Each wall is flat, endless, passes through zero and stands at right angles to its row. A trip goes straight from one point to another. List the walls that it crosses, first one first.

Walls:
(1): [-0.91  0.67 -0.31]
(2): [-1.24 -1.10  0.51]
(3): [ 0.32  2.57 -0.85]
(4): [ 0.40 -1.85  3.48]
Trips:
[-4.14  0.09 -0.29] to [ 2.17  1.27 -5.68] -> 3, 2
[-1.24 -2.21 -0.57] to [-0.53  1.32  0.09] -> 1, 4, 3, 2
[-1.94 -0.36  1.87] to [ 0.17  0.52 -0.61] -> 3, 4, 2
[ 2.04 -1.75 -0.54] to [ 1.42 -1.73  0.02] -> 2
[1.91 1.50 0.36] to [ 0.47 -0.43  0.73] -> 4, 3, 2
[ 1.06  0.47 -0.25] to [ 1.18 -0.47 -2.42] -> none
[-0.93 -2.23  1.77] to [1.99 0.36 0.24] -> 2, 3
[ 0.63 -1.60  0.29] to [ 0.01 -1.85 -0.82] -> none

Walls:
(1): [ 2.33  0.86 -0.52 -0.59 -0.41  1.23  2.12  0.80 -2.33  2.75  0.52  1.78
  0.56 -1.64]
(2): [-0.44  1.77  0.81 -1.11 -1.70  0.67 -1.26 -0.66 -1.05 -2.22 -0.86  2.35
  2.50 -1.34]
(3): [ 0.82 -0.48  1.01  2.35 -0.81  1.70  0.00  3.30 -3.32 -2.27  0.64 -0.75
 -2.83  0.02]
(4): [ 0.10  0.60  0.17 -0.29 -0.95 -0.38 -1.23  1.41 -0.83  0.71 -0.11 -0.03
 -1.99 -0.49]
Trips:
[ 0.73  0.45 -0.86 -2.00 -1.11  1.27  0.44  2.82 -1.40  0.61 -2.08 -2.54
 -0.71 -2.05] to [-0.18 -0.40  0.14  1.86 -0.84 -0.91 -0.86 -1.76  2.07  1.14 -3.01 -0.19
 -1.42 -0.59] -> 1, 3
[ 1.30  1.60 -0.63 -1.43  1.82  0.94 -1.14  0.34  0.58 -0.08  2.76  2.51
  1.01 -4.53] to [ 2.45  1.47 -0.90  1.46 -1.26 -1.05  1.43 -1.62 -2.00 -0.50  1.91  1.57
  0.69 -2.60] -> 4, 3
[ 1.74 -2.28 -0.91  0.26 -2.15 -2.00 -2.30  1.05 -0.62 -2.02 -0.66  1.80
  1.07 -2.87] to [ 1.22 -0.05  0.96 -1.93 -0.98  1.38 -0.61  0.15 -1.26 -1.62  0.44  0.65
 -0.65  1.38] -> none
[-1.63  1.55 -1.22 -2.09  1.35  3.17 -0.36 -1.39  2.58 -1.11 -0.14 -3.30
 -0.32 -2.41] to [-2.03 -0.46 -1.43 -0.62 -0.98  2.66  0.54 -2.23 -1.80  1.75 -0.27  0.19
  0.73  0.02] -> 1
[ 0.49  0.80  0.38  0.61  0.59 -1.33  0.27  1.12 -0.14  0.46 -1.21 -0.01
  3.06 -0.44] to [-0.69 -0.32  0.89  0.35  0.24 -1.10 -1.86 -0.81 -0.76 -3.03  0.65 -0.98
  0.55  0.31] -> 1, 3

Walls:
(1): [-1.26 -1.94 -1.34  0.58  0.77 -0.72  0.57  1.08 -1.47 -0.41 -0.08 -0.02
 -1.26  1.34 -2.02 -1.45 -1.40 -0.39 -1.67 -1.39 -1.87  2.29 -0.33  0.35
  1.01  1.38 -4.89 -2.78 -3.38  0.84  0.32  2.41 -2.04  1.14  0.65  0.29
  2.50  1.38 -0.08  1.24  1.13 -0.40  1.67  0.08 -0.40  0.36  2.20  2.26]
(2): [ 1.39  1.48 -1.99 -0.62 -0.04  0.58 -1.68 -0.71 -0.70  1.19  0.68  0.42
  1.57  1.19  2.11 -1.53 -0.57 -0.69 -0.14  1.40 -0.22  0.27  1.12 -0.85
 -1.73  1.40  0.25  1.16  0.88 -1.34  0.32 -1.15  1.66  1.13 -1.71 -2.53
  1.37  2.03 -0.83  1.29  0.73 -1.39 -0.03 -0.59  0.25  0.63 -0.52 -0.93]
(3): [ 1.20  1.64  0.82 -0.35  0.87 -1.64 -0.30 -2.84  0.86 -1.40  0.65 -0.89
  0.36 -0.62 -1.23  0.20  0.77 -1.50  0.89  0.60  1.93  0.89  1.12 -1.77
  0.01  1.62  1.29  0.36  1.67 -0.02  2.54  0.30 -0.17  0.58 -0.28 -1.48
 -0.05 -0.24 -2.24 -0.35 -0.66 -1.03  0.94 -1.28  0.62  0.07  0.49 -1.09]
(4): [-0.29  0.06  0.07  2.17  2.01 -0.07 -0.72 -0.17 -1.51 -0.48  1.31  0.55
 -0.79 -1.44 -1.30  2.67 -1.58  1.09 -0.33 -1.90 -0.72  0.29  2.08  2.88
  1.61  2.15  0.72 -0.96  0.35  0.06  0.01  1.18  1.27 -0.18 -0.76 -0.39
 -0.38  1.60 -0.11 -0.80  1.21  0.29 -1.34  1.63  0.67  1.48 -0.07 -0.38]
(5): [ 1.11  1.26 -1.40  0.10 -3.15  0.61  1.07 -1.51 -0.77  0.25  3.01 -1.43
  1.38 -1.19  0.73  1.09  1.29 -1.27 -0.50 -1.24 -0.21 -1.53  0.32  0.19
 -0.15 -2.49 -0.35 -1.18  2.69  0.93 -0.25  0.52  1.76  1.75 -0.36  2.71
  1.35 -0.55 -0.66  0.66 -0.15 -1.43  0.51 -2.05 -1.11  3.46  0.32 -1.08]
(6): [ 2.68 -2.45 -1.53 -0.40 -1.17 -1.30 -1.03  0.07 -1.56  1.78 -0.10 -0.78
 -1.50  0.22 -0.45  0.84  0.22 -2.45 -2.76  1.17  1.94 -0.59 -0.33 -0.84
 -0.17  2.18  1.37  1.07 -1.67  2.84  1.18 -1.01 -0.82 -0.47 -2.12  1.77
  0.27  2.18  3.72 -1.45 -1.05  2.50  1.58  2.60 -1.42 -0.69  1.15  0.00]
Trips:
[ 2.81 -0.06 -2.42 -2.15 -0.23 -0.59 -3.29  0.54 -2.90  1.72 -2.67 -1.34
 -0.08  2.33 -0.86  0.36  0.07 -0.72  0.34  2.31  0.74  1.85  0.32  1.97
  0.32 -2.32  0.83 -1.15  0.19 -1.61  0.74  0.28 -0.26  2.24  0.31 -0.79
 -1.12  2.05 -1.15  0.34  1.68 -0.08  3.17 -0.76  1.74  0.68  1.29  1.11] to [-3.31 -2.66 -0.28 -0.73 -1.18 -0.35  0.53 -1.70 -1.09  0.05  0.42 -1.95
 -1.69 -2.53  1.70  0.84  2.96  0.16 -0.41 -0.16  3.60  1.13  0.00 -0.48
 -1.34 -1.63 -0.06 -0.33 -1.50  0.79  1.53  1.23 -0.68 -0.32  0.98  0.56
 -0.03  1.53 -0.78  1.17  0.49  0.09 -2.71  2.83 -1.60  1.58  0.15  0.17] -> 5, 2, 3, 4
[ 0.12 -2.45 -0.74  0.79  2.78  1.46 -3.06 -0.88  1.37 -0.40 -0.36 -0.57
  1.49  2.74 -2.07 -1.65 -3.25  0.92  0.55  1.36 -1.34  2.94 -2.67  0.81
 -2.75 -1.07 -0.62 -0.23  1.04  1.55  1.11 -1.58  0.05  0.21 -0.50 -1.18
  2.51  0.30 -1.07 -0.57  1.82  0.84 -0.10 -0.24 -0.61 -2.07 -2.41  0.14] to [-0.34  2.94  0.89 -0.47  1.22  2.41  0.82 -2.49  2.19 -0.59  1.19  0.81
 -0.02 -2.26 -1.29  0.88  2.40 -0.28 -0.80  0.27  1.21 -1.50  1.64  0.33
  1.52  1.77 -2.35 -0.08 -3.73  0.67 -0.90 -1.40 -2.67 -0.58 -1.81  0.32
  1.25 -0.03  1.49 -0.43  1.82  2.24  0.72  2.58  0.13  0.91 -2.26  0.59] -> 6, 4, 2
[-4.17  1.79 -0.63  0.24 -0.84  1.70  0.25  0.38 -0.10  0.72  1.32 -1.66
  0.78 -1.46  1.37 -0.63 -0.40 -3.19 -4.19 -1.09 -0.09 -0.46  0.77  1.01
  1.32 -1.58  0.90  1.30  0.86  1.02 -0.02 -2.06 -0.90  0.41 -0.97  1.91
  1.87 -1.37  2.24 -0.70  0.25  0.06 -2.11 -0.02  1.15 -2.57  1.73  1.15] to [ 2.68 -0.59  1.65 -1.40 -0.71 -0.16 -1.24 -3.09  0.98 -0.55  2.36 -1.61
 -1.08 -0.60  0.14 -0.80  0.93  0.56 -0.89 -0.13  1.01 -0.24 -0.30 -3.54
  0.74 -0.48  0.22  1.88  1.59  0.13  0.56  0.17  0.98 -0.62  1.01 -0.58
  2.95  2.71  1.89  0.78 -2.16 -0.11 -0.51 -0.50 -2.09  2.32  2.43  0.93] -> 2, 3
[ 1.39  0.82 -3.63  1.06 -1.55 -1.13  0.89 -1.40 -0.43  2.13 -2.86  1.30
 -1.60  0.00  2.77 -0.43 -1.67 -0.13  1.04  1.96  0.66  0.37 -2.38 -1.29
  2.89  3.20  0.97  1.96  0.75 -1.08  0.05 -0.69 -0.06 -1.93 -0.62 -0.69
 -2.26 -0.33 -0.54  2.09  0.43  0.79 -0.42  2.60 -1.04 -0.93 -1.75  1.59] to [-2.17  0.70 -0.65 -0.38  0.21 -1.47 -0.12 -0.88 -1.83 -2.51 -1.85 -0.55
 -2.14  0.97  2.24 -1.35 -0.35 -2.92 -1.15  0.74  1.51  0.86  2.59  0.36
  1.20  2.03 -0.14  0.08 -0.46  1.05  0.52 -1.92  3.69  0.75  0.60  0.12
 -0.91  1.76 -0.19 -1.53 -1.43 -2.09  0.41  1.85  0.23 -0.37 -0.20 -1.47] -> 3, 4
[ 0.80 -1.79  1.72 -2.72  0.81  3.38  0.67  1.19 -1.65 -0.49 -1.00  1.09
 -0.19 -0.70 -1.46 -0.23  1.52 -1.45 -0.92  0.88  1.01 -3.45 -0.36  1.65
  0.03 -0.24  1.43 -0.36  1.34  0.32 -1.68  1.23  0.83  1.35 -0.28  0.99
 -4.20  0.42 -2.12 -1.40 -0.72 -2.14 -1.86 -0.25  1.06  1.95 -0.52 -0.26] to [ 1.90 -0.11  0.03  0.70 -1.96  2.66  2.18  0.36  0.98  0.33 -2.57  0.04
 -0.55 -1.52  2.45  1.05 -1.10  0.31 -4.07 -1.64 -1.38  2.08 -2.08  1.42
 -0.49 -0.96 -1.22  1.18  0.12 -1.38  1.02  2.76  0.54  1.66  0.46 -1.11
  1.14 -1.48 -0.62 -0.69 -1.65  1.18  1.72 -1.59  1.71 -0.78 -1.78 -1.16] -> 4, 1
[-1.42 -0.40 -0.63  2.88 -1.37  0.32 -1.67  0.62 -1.04 -1.42 -0.71  1.83
  2.15  0.33 -0.20 -0.32 -0.53 -2.01 -0.63 -0.18  1.81  0.92  2.65 -1.21
 -2.35 -0.16 -0.65 -0.18  0.58 -1.37 -3.64  0.49  1.59  0.38  1.19 -1.34
 -1.37 -0.28 -1.60 -0.12  2.00 -2.10  0.58  1.04 -0.14  2.54 -2.80 -0.21] to [-0.70  1.53 -1.96 -0.74  0.49  1.88 -0.39  2.92  1.56  3.48  1.61 -1.42
 -0.26  1.75 -1.20 -2.65  0.21 -0.16 -2.21  0.21  2.60 -1.74 -0.91 -0.77
 -1.46 -1.43  1.72 -1.26  0.62 -1.05 -0.68 -0.56  0.24 -0.13 -1.77 -2.18
  0.92 -0.09 -1.60 -2.04  0.76  0.45  1.85 -1.37 -2.06  1.23  0.91 -1.88] -> 4, 3, 6
[ 2.87 -0.09  0.67  1.99  3.63  1.39  1.30  2.75  1.16 -0.27 -0.21 -2.51
 -0.08  3.41  0.09  2.72 -0.84 -1.40 -1.08 -1.41 -3.70 -1.24  1.88 -0.11
  1.14 -0.63  0.40  1.77 -1.55  0.27  0.43  2.91  3.26  3.85 -0.53  2.37
 -2.00 -0.69  0.40 -0.39  0.00 -1.43 -0.18  2.29 -2.15  1.01 -0.49 -2.21] to [ 2.95  0.17 -1.94  2.01  0.11  1.50 -1.94  1.39  0.96 -2.65  0.87  1.23
  1.04  0.57 -1.57  0.07  0.18  1.47 -1.84 -1.17  0.83 -2.63  3.16 -0.06
 -2.31 -1.64  0.17  1.02  0.22  1.49  0.79  1.07 -0.19  1.52 -1.75 -0.68
  0.95 -0.36 -0.58  2.97 -1.25 -0.50 -1.67 -2.71 -1.26  1.74  2.16 -0.28] -> 2, 6, 3, 1
[-0.99 -2.54 -0.63 -2.18 -2.09  0.76 -2.28 -0.73  0.61 -1.27 -1.29  0.62
  0.92 -2.54 -1.47 -0.41  1.32  1.49  0.04 -0.78 -1.12 -1.77 -1.10 -2.39
  0.94  1.86  1.72 -1.25  0.17  1.30  1.57 -1.48 -3.08  1.41  0.01  1.43
  3.74  1.16  2.31  0.51  0.01 -0.23  0.98  1.70  0.88 -0.79  0.02  1.17] to [-0.38 -1.76  0.42  0.45  0.85  0.94  0.73 -1.45 -1.14  1.14 -0.73  0.99
  1.70  3.82 -1.77 -0.84  1.40 -1.41  0.95 -0.79 -0.44  0.41 -1.21 -0.22
  1.96 -1.68 -1.12 -1.09  1.39 -2.10 -0.79  0.01 -0.01 -0.03  0.48  0.62
 -0.99 -3.36  0.08  1.45  1.31 -0.04  1.53 -1.54 -0.63 -0.94 -0.44  0.44] -> 5, 6
